Every row gives one point. A path goes straight from each point to the next, and from the last back to the first. The post is the endless flat space through its rows: a point in 2 columns, a line in 3, a plane in 4, and so on, so that a path can go around it. How many times does the path go around the post? Going back the other way cancels.
In the rows, zero is written as 128.

Post (2 x 3):
[[139  90 127]
 [126 167 119]]
Path (23 x 3):
[[140   7 139]
 [132 177 133]
 [151 209 104]
 [126 115 113]
 [ 89 191 119]
 [133  77 134]
 [116 154 114]
 [135 103 116]
 [153 119 134]
 [135 136 138]
 [107  60 127]
 [117 160 105]
 [175 116 136]
 [148 132 148]
 [110  84 132]
 [119 122 103]
 [153 110 128]
 [138 132 110]
 [ 88 172 103]
 [113 144 129]
 [173 155 142]
 [161  91 114]
 [103  71 105]]
Times around: 0

Post:
[[138 114  98 143 143 102 106 142 115]
 [157 166  93 181  80  96 158 142 108]
 [103 134 123 179 108  77 130 157 139]
 [165  64 111  93 121 115 123  77 173]
 [134 127 142  93 175  71 117 165 121]
 [131 116 200 159 143 174 159 116  93]
 [149 183 129 171  87 134 178 161 145]
 [120 118 138 137  76 129 105 112 124]]
Path (26 x 9):
[[133  32 191  99 161 110 143 119 133]
 [196 118  98  84 107  94 130 138 156]
 [129  55 135 100 103 161  99 105 114]
 [156 105  79 140 141 122 139 107 130]
 [130 180  98 152  71  70 129 143 155]
 [137 105 191 168 126  77 161 108 110]
 [120  92 119 196  80 120 134 118 124]
 [151  77 121 117 161 172 145 117  75]
 [119 111 105 186 137 170 115 105  66]
 [158 107 119 139 126 122 113  91 208]
 [108 169 121 185  98  53 121 190 120]
 [117 121 140 140 118  90 147 175 140]
 [164  94 171 145 138 156 140 129 123]
 [154  62 101 148 100  95  84 103 132]
 [223  73  84  59 127  93 180  79 198]
 [177 172  49  81 113 131 156 132 171]
 [ 86 139 107 212 118 145 151 177 150]
 [152 180 129 136  74  80 178 136 163]
 [150 217 117 249  60 149 102 149  52]
 [160 227  97 165  35  55 153 218 152]
 [ 96 125 192 117  50 125 182 122 150]
 [103 102 161 170 112 143 141 114  82]
 [172  67 110 122 144 132 170  88 108]
 [171 124 109  46 135  89 127 102 153]
 [163 171 154  87 145 104 105 135 129]
 [154 108 133 158  98 179  87 112  61]]
Times around: 4

Post (17 x 18):
[[ 93 161 124 170 104  89 124 145 127 118 175 137 118 129 163 140 198 144]
 [112  85 170 124 128 142 113 146 178  53 144 134 146  76 104 174 163 111]
 [120  38 101 146 136 221 106 108  61 133 129 109 159  83  83 112 125 173]
 [ 70 133 109 143 102 129 157  90 132  87 202  66  91 156 145 123 153 156]
 [186 123 101  99 107 163 166 111  70 111 169 128 101 197 114 186 145 105]
 [117 180 209  98 101  83 112 117 164  99 178 157  68  97 179 176 185 126]
 [102 163 123 178 148  77  76 132 195 117 118 126  82 154 172 110 147 114]
 [ 66 115 137 188 117 109 167  88  59 129 125  82 112 137 140 140 147 154]
 [159 137 167 104 127  87  77 206  99 105 144 168 116 113 108 145  85 119]
 [201 198 143  97  76 133  30 131  99 110 226 165 158 121  93 133 170 109]
 [161 168  70 139 147 101  99 132 151 115  93 145 151  90 143 118 136  87]
 [161  91 150  58 125 139  43 107 115  99 125 105 193 157 130 118 141 130]
 [120 165  97 132 152 163 111 179 206 157 149 163 144 175 154 135 129  61]
 [151 119 127 125 185 132 107 145 102 137 188 129 152 125 106 138  84 154]
 [128 143 157 138 114 135 127 152 160 111 170  71 107 216 151  99 138 171]
 [ 80 156 151 141 176 127 121 152 116 113 110 114  93 157 151 158 122 161]
 [ 98 111 110 174 118 129 131 135 133 109 128  65 137 130 202  91 149  97]]
Path:
[[ 87 154 164 106 119  47  85  98 154  76 130 105 145 111 121 184 195 208]
 [188 149 177 106 119 188 118 124 129 105 193 120 127 171  64 136  74 171]
 [ 84 160 101 195 213  41 199 181 171  94  71  92  92 102 205 105  89 155]
 [ 79 115 137 148 144 148 138 158 125  88 156 164 160  38 176 171 203 125]
 [ 96 103 135 148 165 175  84 165  96 147 111 139 135 165 164 127 112 153]
 [ 69 157 159 136 166 178  91  51 145  80 200 101 158 188 125 159 192 119]
 [113 106 136 167 134 105 175 136  94 122 181 136 109  79 133 144 189 121]
 [103  93 150 140 137 122  87 124 160 120 191 145 152  42 111 181 151  57]
 [ 67 169 166 108 145  97  97 140 177  42 201 135 163  34 147 192 156 143]
 [ 37 180 136 123 162 115 140 133 171 144 117 124 164 154 184 110  91 113]
 [ 64  70 104 153 123 121 132  97  76 112  97 160 135  76  96 119 196 171]
 [131 142  47 166 103 104 124 112 149 216 146 124 103 181 128  91 127  84]
 [142 190 130 170 173 186 172 141 182 108 175  43  97 223 161 158  92  95]
 [104 175 165 165  99 123  80 206 132 140 112  86 149 101 198 109 116 105]
 [114 110 125  96 174 101  22 105 152  89 114 169  88  99  27 169 120 170]
 [127  87 102 118 150 129 147 113  97 143 104 123 229  80 138 114 164  96]
 [ 67 126 149 144 127 152  97  66 214  17 126  97 117 171 124 140 204 161]
 [116 113  78 194 153 198 100  96  94 174 122 158 124 177 127 171 157  99]
 [199 156 153  91  80 180  56 181  37 106 151  79 181  49 125 103 146 151]
 [186 117  36 157 142  85 109 115  97 127  90 161  82 170  58 123 133 152]
 [107 191 144 164 152 174 156 167 130 125 163 130 151 166 145 156 149  53]
 [ 98  89 209 162  57 162 144  97 125  76 147 134 192  70 146 163 218 130]
 [127 119 163 117  77 193 131  82 147 120 182  76 126 150 154 164 135  82]
 [118  92 129  88 169 161  89 143 111 160 187 115 190 149 129 158 153 111]
 [ 37 182 204 153 134 114 134 174 141  81  65  70 108 174 155 115 151 134]
 [149 200 126 155 151 118  74 131 116 150 151 133 140 125 112 155 155  88]]
Times around: 0

Post, 17 rows:
[[150 143 128 125 164 100 107 133  81 104 164 118 149 124  66 124 124 138]
 [158 106 115 181 135 143  80 144  42 146  70 118 155 172 144 143 164 130]
 [116  73 134 129  97  74 115 184 100 150 111 124 128 103 113 158  81 128]
 [ 63 147 128  97  92 178 122  51 119 119 121 190 145  86 126 133 166 125]
 [121 106 132 166 111  63 134 158 157 113 112 121 116 149  84 127 152 170]
 [ 86 156 147 139 141 146  97  94 141  58 154 201 130 141 180 138 172 130]
 [104  78  80 113 140 205 116  61 178  87 102 211 145 103 114 131 132 169]
 [ 68 142 132 195 159 176 160 141 145  92 160  92 108 152 204 148  92 116]
 [127 133 149 226 147 148 136 167 120 131 129 112 118 140 130 114 123  95]
 [142 117  98 124 134 105 157 103 125 122 115 150 160 129 162 157 116  74]
 [121 129  87 164 158 100  84  93 143 158 101 134 131 128 124 134 117  94]
 [ 81  67 105 133  36 113 147 126 134 114 121 138  98 178 111 150 149 101]
 [105 110 114 145 210 143 114  77 173  74 127 129 121 121 107 101 168 133]
 [ 96 181 155 109 138  96 155 105  62 128 171 192 112 132 176 123 134  87]
 [ 80 136 149  99 185 160 140 167 133  56 126 152 172 152  71  94  67 144]
 [150 135 117 114 112 124  75 149  67 101  76 112 112 129  67 102 141 141]
 [151  76 150 121  99 117  75 145 122 114 135 120 153 149 101  80 125 183]]
Path, 23 rows:
[[ 81 154 121 146 177  87 119 102 126 156 142 222 156 118 134 111 135  97]
 [128  97 139 178 117 160  43  87 125  80 141 119 111 108 125 107 173 192]
 [122  91 106 126 153  69 131 130 158  69 116 131 177 223  46 150 138 129]
 [ 79 200 131 125 127 102 166 178  96  55 124 172 117 181  95 170 133 109]
 [ 85 208 110 135 113  93 136 162 132  84 142 148 149 141 172 165 122 112]
 [ 76  70 108 154 141 148  91 137  85  93  96 136 137 100 129 159 131 158]
 [ 95 122  93 117 198 107  85 137  93 101 146 191 131 114  74 148 122  73]
 [ 49 104 130 102 114 122 114 114 177 107 107 187 121 126  78 131 146 134]
 [ 86 178 134 117  99 190  98 103  13 112 117 203 117 103 152 190 168 138]
 [ 87  91 100 167 169 102 240 149 190  72 176  79 110 200  64 127 136  85]
 [118 198  96 127 136 163 170  75  91 113 178 173 157 142 162  99 126 120]
 [127  97 122 144 139  90  95  63 163  97 154 169 149 126  58 113 165 140]
 [116 110 131 177 170 120 146 118 123 106 166 128  98 201 136 146 137 120]
 [104 189 139  99  83 111 132 140  52 157 111  95 152 122 172 169 145  38]
 [126  97 137 145 134 119  95 176 177  55  78 120 141 164 117  83 137 157]
 [ 93  70 144 127  82 193 119  87 104 153 150 158 154  38 128  90  81 138]
 [ 78  86 120 138 105 123  92  89  87 154  97 207  94 173 143 131 123  75]
 [137 119 107  77 182 122  53 104  97 149 178 117 161 129 124 163  92 110]
 [108 182 116 101 183 199 139 113 104  86 115 219 121  81 117  81 143 147]
 [ 48 153 169 145 117 180 203 103  95  83 116 199 113 108 223 118 185  70]
 [133  65 133 129  31 143 111 118 108 168  41 161 165 138 160  95  71 123]
 [ 95   9 156 131 142 151   7 135 135 172  92 169 154 108  56  93 116 207]
 [ 77 179 108  57 102 152 136  86 104 142 100 190 165 145  54 128 154  66]]
Times around: 4
